Each row is a point. To make a cloud, some directions were put in groups of two or more. Within a group, all points are equally far from the middle, so they leave a hole (a ring in 2 directions, a hollow ball in 3). The other directions are filled evenly. Then the cloud was stretched, turned, moved and blurred a little. Count the holes, and give their numbers of directions, smallest first.

Cloud (14 x 2):
|  73 | -36 |
|  50 | -21 |
|  22 |  11 |
|   1 |  32 |
| -69 |   9 |
| -23 | -35 |
|  41 | -44 |
|  36 |  16 |
|  38 |   5 |
| -40 |   3 |
| -28 |   2 |
|   8 |  38 |
| -18 |  31 |
|  73 | -38 |
Holes: 0

Cloud (20 x 3):
|   4 |  -9 |  45 |
| -16 | -63 | -12 |
| -20 |  43 |  -3 |
|  -2 |  17 | -53 |
|  43 | -43 |  -9 |
|   3 |   9 |  38 |
| -44 |   7 | -51 |
|   5 |  54 | -13 |
| -47 | -76 |  14 |
| -19 |  33 |  19 |
|  34 | -14 |  46 |
|  -9 | -64 |  15 |
| -60 | -11 | -54 |
| -40 | -39 |  42 |
|  42 | -10 | -43 |
|  14 | -39 | -28 |
|  25 | -46 | -19 |
|  -4 | -19 |  45 |
| -57 |  15 | -49 |
| -65 | -19 |  38 |
Holes: 1 (2)

Cloud (19 x 3):
|  23 |  30 |  40 |
|  53 | -34 | -43 |
|  16 |  -9 | -40 |
|  15 | -13 | -50 |
| -52 |  20 | -40 |
|   8 |  -6 |  71 |
|  56 |  -8 |  25 |
|   7 |  32 |  39 |
|  -5 | -47 |  75 |
| -15 | -53 |  22 |
|  -3 | -32 | -29 |
| -54 | -40 |  32 |
| -61 |   3 |  32 |
| -24 |  15 |  14 |
| -21 |  55 | -21 |
|  27 |  32 |  24 |
|  39 | -69 |   8 |
| -75 |  14 | -27 |
|   5 |   2 |  26 |
Holes: 0

Cloud (31 x 4):
| -15 |  26 |  69 |   9 |
|  24 | -33 |  39 |  42 |
| -55 |  35 |  40 |  18 |
| -74 |  -1 |  33 |  13 |
|  60 |   7 |  13 |  52 |
| -71 |  12 |  35 |  39 |
|  24 |   0 |  58 | -27 |
| -20 |   0 |  49 | -39 |
|  46 |   9 |  63 |  18 |
|  21 | -37 |  36 |  24 |
|  27 |  22 |  33 | -42 |
|   5 |   7 |  51 |  79 |
| -10 |  18 |  -3 | -62 |
| -49 | -28 |  17 |  -6 |
|  22 |  -5 |  62 |  64 |
|  -3 |  21 | -39 |  54 |
| -42 |  -1 |  -9 | -50 |
| -21 |  20 |  -6 | -60 |
| -21 | -16 | -51 |   2 |
|  26 |  19 | -46 | -31 |
|  49 |  10 | -34 | -28 |
|  -4 | -10 |  35 | -49 |
|  -4 | -22 |   8 | -49 |
|  17 |  27 |  29 |  73 |
|  53 |   8 |  -4 | -41 |
|  27 |  -9 |  49 | -32 |
|  36 |  33 | -12 |  42 |
| -55 |  17 |  45 | -17 |
|   1 | -21 |  -8 |  72 |
| -19 |  46 |  38 |  13 |
| -69 |  15 |  -5 |  45 |
Holes: 1 (4)

Cloud (29 x 4):
|  64 | -25 |  -3 |  -9 |
| -14 |  62 | -11 | -20 |
|  61 |  -5 |  21 | -66 |
|  27 | -60 |  -1 |  18 |
| -72 | -22 |  32 | -44 |
|  77 | -21 | -17 |  23 |
|  43 |  15 | -19 |   9 |
| -28 | -29 | -12 |  14 |
| -14 |  -8 | -18 |   1 |
|  -1 | -37 |   7 | -36 |
|  13 |  23 |  -4 |  17 |
| -45 | -27 |  61 |  -9 |
| -50 | -39 |  21 | -20 |
|  -9 | -31 | -23 | -36 |
| -42 |   3 |  74 |  49 |
|  26 |   0 | -28 |  26 |
|  56 | -27 |  13 | -33 |
|  30 |   4 |  20 | -58 |
|   1 |  27 |  20 |   4 |
| -23 | -35 |  33 |  18 |
| -15 | -90 | -13 | -33 |
| -28 |  42 |  52 | -41 |
| -55 |  -9 |  64 |  11 |
|   9 | -47 |  22 |  18 |
| -17 | -50 | -16 |  60 |
|  64 | -13 |  20 | -77 |
| -46 | -51 |  60 | -54 |
|  11 | -57 |   1 | -17 |
|  50 |  19 |  24 | -28 |
Holes: 0

Cloud (50 x 6):
| -71 | -17 |   6 | -18 | -19 |  32 |
|   6 | -58 |  -3 | -37 |  11 | -45 |
|  -5 |   4 |  43 |  39 | -43 | -61 |
| -42 |  30 |  15 |  17 | -72 |  28 |
|  42 |  34 | -40 | -17 | -56 |   3 |
| -14 |  41 |  -9 |  17 |  24 | -69 |
|  62 |  27 |  -9 |   3 |  26 |  15 |
|   7 |  56 |  31 | -48 |  19 | -12 |
| -28 |  -5 |  59 | -36 |   7 |  56 |
| -36 |  -9 |  15 |  51 |  29 | -73 |
| -56 | -36 |   5 | -57 |  64 |  -3 |
| -13 | -35 | -30 |   9 | -21 |  52 |
|  -2 |  57 | -17 | -32 |  38 | -31 |
| -42 |  24 |  33 |   1 |  52 |  48 |
|  34 |   9 |  -6 |  56 |   1 |  23 |
| -10 | -32 |  -2 | -34 |  44 |  66 |
| -17 |  11 | -12 | -78 |   1 |  13 |
| -64 | -14 |   7 |   4 |  80 |   4 |
| -33 |  -2 | -18 |  -3 |  90 |  -2 |
| -17 |   5 | -37 | -23 |  13 | -60 |
|  21 | -56 | -40 |  21 |   7 | -14 |
|  60 |  16 | -12 |  -3 | -17 |  64 |
|  38 |   2 | -58 |  20 | -22 | -10 |
|  25 | -28 | -45 |  21 | -47 |  19 |
| -20 |  -6 |  20 | -38 |  56 |  60 |
|  17 |  34 |  10 | -54 |  -9 | -33 |
|   4 | -33 | -32 | -56 | -10 |  33 |
|  12 | -41 |   8 |  49 | -52 | -29 |
| -44 |  64 |  26 | -31 |   7 | -30 |
| -67 | -16 |  15 |  24 |  -7 |  40 |
|  13 |  82 |  13 |  -6 | -36 |  32 |
| -88 |  13 |  23 | -24 |  22 | -35 |
| -40 | -60 | -23 |  10 |  25 |  15 |
| -36 |  40 | -34 | -44 | -11 |  11 |
| -80 | -42 |  20 |  -6 |  57 | -35 |
| -24 |   8 |  33 |  33 |  27 |  52 |
|  24 |  19 |  35 | -30 |  40 |  51 |
|  32 |  -6 |  25 |  50 | -59 |  37 |
| -27 | -22 | -44 |   9 | -33 |  19 |
|  37 |  18 |  34 |   9 | -68 | -30 |
|  60 | -11 | -41 |  -3 | -37 |  38 |
|  23 |  -3 | -37 |  11 |  -8 |  66 |
| -23 | -20 |  67 | -14 |  56 | -41 |
| -68 | -49 |   9 | -30 |  19 | -27 |
|  47 | -43 | -46 |  -3 |  11 |  11 |
| -62 |  34 | -18 | -26 | -24 |   9 |
| -25 |  30 |  24 |  47 |  30 |  28 |
| -29 | -23 |  -5 | -23 |  38 |  68 |
| -72 | -36 |  51 | -22 |  36 |   9 |
| -35 | -55 | -15 | -36 |   2 | -24 |
Holes: 1 (6)
